Each row is a point. The points of each table are mixes of a few directions, plus a little noise. How many directions does each table use, and how many do they share? Where both have some left over, give the other angles between the two spaces (their principal angles), to ten degrees, smallest first.

First, 5 rows:
[[ 50 -28 -24]
 [-35  12   7]
 [ 22 -32 -33]
 [ 14  21  27]
 [-51  28  23]]
Second:
[[ 52  -7  -4]
 [ 47 -34  21]
 [ -2   5  -2]
 [-71  11   4]
 [-27  25 -14]]
Directions: first 2, second 2, shared 1; angles 90

First (9 x 8):
[[ 32 -28  -1  47 -48   5  44  81]
 [ 20 -18   0  28 -28   3  28  48]
 [-28  24   2 -42  41  -6 -39 -71]
 [  4  -2   0   6  -5  -1   5   9]
 [-21  19   1 -32  30  -4 -31 -54]
 [ 28 -25  -1  41 -39   5  39  68]
 [-31  27   3 -47  46  -5 -44 -80]
 [  3  -2   0   4  -3   1   3   4]
 [ -2   3   1  -3   3  -1  -4  -7]]
Second (10 x 8):
[[  0   0   0   1  -1   0   1   1]
 [ 29 -26  -2  45 -43   4  42  75]
 [ -9   8   1 -14  14  -1 -13 -24]
 [ 32 -28  -2  49 -47   5  46  82]
 [-30  26   2 -46  44  -5 -43 -76]
 [ 30 -26  -2  46 -44   5  43  76]
 [ -8   7   1 -13  12  -1 -12 -21]
 [ -2   2   0  -3   3   0  -3  -5]
 [-17  15   1 -26  25  -3 -24 -44]
 [-25  22   2 -38  37  -4 -36 -64]]
Directions: first 1, second 1, shared 1

First:
[[  0 -10  10   5  14 -18   2  -4  28 -42  -4   4]
 [ -1  16 -17  -6 -27  34  -5   4 -46  73   7  -7]
 [ -1   6  -7  -3 -11  14  -3   2 -18  27   3  -1]
 [  2 -20  23   8  34 -44   6  -7  61 -95  -8   8]
 [  0  -3   4   1   8  -8   2   0  11 -18  -2   1]
 [  0  -6   7   2  10 -12   1  -1  17 -26  -2   3]
 [ -1  12 -14  -5 -20  28  -4   5 -38  59   6  -6]
 [  0  -2   1   1   2  -3  -1  -1   4  -7  -1   1]
 [  1   7  -6  -2  -8  13  -2   2 -17  26   2  -3]]
Second, 10 rows:
[[  5   2 -12  -2 -12   1  -1  16 -24  38   9 -13]
 [ 46  17 -11  12 -10 -25  -2  28 -34  15  -6  24]
 [ 11 -21  -7   2   9 -48   2  33  13 -11  16 -30]
 [ -5  15  11   1   1  30  -1 -30   2 -15 -18  32]
 [-25   5   3  -7  -5  39  -1 -25  -1  15  -3   1]
 [ -9 -30   0  -2  16 -42   4  21  33 -26  19 -40]
 [  6   3  10   5   9  -5   1 -11  15 -33 -12  20]
 [-23   9   1  -8  -9  44  -2 -24 -10  25  -3   3]
 [ 32   4   6  13  11 -37   2  11  10 -43 -12  26]
 [-38  -3  -2 -13  -9  43  -2 -20  -4  35   9 -22]]
Directions: first 1, second 3, shared 1

First:
[[  8  26  -7  15 -10 -11   2   5 -17 -29   6  -5 -15   4  21 -12 -29 -19]
 [ 17 -12  25 -35 -30  -7 -25  16  -5   7  -7  12  11  11 -42 -21  10  10]
 [-20  16   4 -29 -28 -20 -23  36  -9   7  27  -1  -1  -1 -25  -4 -11   6]
 [  6  35 -42  19   2 -32  27 -56   1  -2 -10 -61   7  26  41  -3   5  10]
 [ 63 -95  48  57  75  88  12 -21  40 -23 -73  83 -14 -42  31  -2  36 -11]
 [ 21  16 -14  10  15 -13  36 -13 -17   8  28 -16  -9  -8   5  18  14  -1]
 [-38  14 -14 -19 -15 -23 -24  25   9  16  21 -16   7  -5  -7   1  -1  19]
 [-38 -13   4 -23  -8   2 -30  30  16  19   4  11   8 -13 -18   4   2  17]
 [-17  14  -7   2  -3  18  22 -22 -18  -4   6  -5  10  27 -14  21 -26 -24]]
Second:
[[  4   7 -12 -14 -11 -12  -6  18 -14  -5   7  -6  -5 -10 -10 -12  11  13]
 [  5  12   6 -15 -36 -41 -40  22 -40 -16 -10 -51  17 -30  26 -26 -10  26]
 [  7  13 -37 -29  -7  -7   8  36 -16  -3  27  16 -24  -9 -44 -18  37  19]
 [ -6 -14 -12  17  46  53  54 -26  51  21  15  69 -26  39 -39  33  16 -33]
 [ -6  -9  38  25  -4  -5 -21 -29   4  -2 -30 -32  30   0  52   9 -40 -11]
 [ -5 -11  20  22  14  15   6 -27  21   6 -13   4  10  14  19  18 -19 -18]
 [ -6 -15   2  20  36  40  36 -29  41  16   4  45 -12  30 -16  28   2 -29]
 [  3   9  26  -5 -42 -48 -55  10 -42 -19 -26 -73  35 -34  55 -25 -31  24]
 [  8  16 -37 -34 -15 -16  -1  42 -25  -7  25   5 -21 -15 -40 -23  37  25]
 [  5   9 -11 -16 -16 -18 -13  21 -21  -7   6 -14  -2 -15  -6 -16   9  17]
 [ -8 -18  15  29  35  39  31 -39  43  16  -6  35  -2  31   2  32 -12 -33]]
Directions: first 6, second 2, shared 0; angles 30, 50
